Each row is a point. Any point is a mix of the corners, with weights that add up to 1. It lies inside the corners' shape when no weight is negative. Is each point inside? If not, which corners have a negative weight?
In the rows, zero is written as 128.

Corners:
(1): [215 133 130]
(2): [ 94 161 122]
(3): [186 156 168]
(4): [ 78 115 132]
Points:
[ 82 130 135] => outside (1)
[231 158 154] => outside (4)
[110 129 117] => outside (3)
[175 134 152] => outside (2)
[165 152 152] => inside
[140 142 121] => outside (3)
[123 147 146] => outside (1)
[190 129 144] => outside (2)
[163 133 116] => outside (3)

Corners:
(1): [120 142 146 127 129 160 111 105]
(2): [106  99 152 133  98 127 121  90]
(3): [132 249 150 136 126 108 109 122]
(4): [119 148 147  98 141 122 121  87]
(5): [137 133 142 131 140 115  94  94]
(6): [143 105 141 129 120 129 146  97]
(7): [107  83 159 180 137 108 145 114]
(8): [103 199  53 115 128 180 127  95]
(9): [146 121 103 106 124 123 119 179]
Points:
[117 145 135 132 130 137 124  88] => outside (9)
[125 197  97  99 130 171 115 118] => outside (2, 5, 7)
[110 183  83 120 127 161 124 100] => inside
[117 151 111 131 118 149 127 114] => outside (4, 5)
[117 138 147 153 132 117 130 113] => inside

Corners:
(1): [120 149 129 137 135 143 171 104 143 137 142 122]
(2): [133 141 114 143 118 127  76  85 164 186 185 214]
(3): [141 139 120 128 102 131 136 146 130 120 125 100]
(4): [131 147   7 137 147 127 140 108 157 129 139 142]
(5): [136  97 137 156 137 138 103  94 123 109 206 142]
(6): [101 104 139 137 113 131 115 182 130 100 102 142]
(7): [123 118 130 131 121 126 184 150  49 110 111  93]
(8): [139 186  68 174 141 131 121 150 134 103 130 116]
(9): [149  95 139 166 115 108 113 137 130 125 122 165]
(10): [133 110 135 128 134  83 127 115 137 114 109 129]
(11): [139 109 132 133 148 137 104 125 140 146 121 124]
(12): [144 129 147 114 130 125 160 164  94  89 116 123]
(13): [103 111 132 131 142 131 132 173 143 132 165 121]
Points:
[141 136 105 149 125 130 140 148 102 101 122 114] => outside (1, 2, 10, 13)
[121 117 104 147 140 138 127 151 143 107 132 135] => outside (2, 3, 7, 10)
[133 152  85 141 145 133 125 115 148 116 143 143] => outside (3, 7, 9, 13)
[126 156  87 132 133 142 128 132 153 138 140 142] => outside (5, 7, 9, 10)
[128 126 115 134 127 128 135 143 128 124 136 121] => inside
[132 129 116 139 128 125 121 127 144 125 142 135] => outside (7)
[126 116 105 141 132 132 127 158 127 113 138 123] => outside (1, 2, 10)
[145 127 111 152 148 144 119 129 152 129 160 127] => outside (2, 6, 7, 10)
[129 130 109 142 132 133 133 135 124 123 137 129] => outside (10)
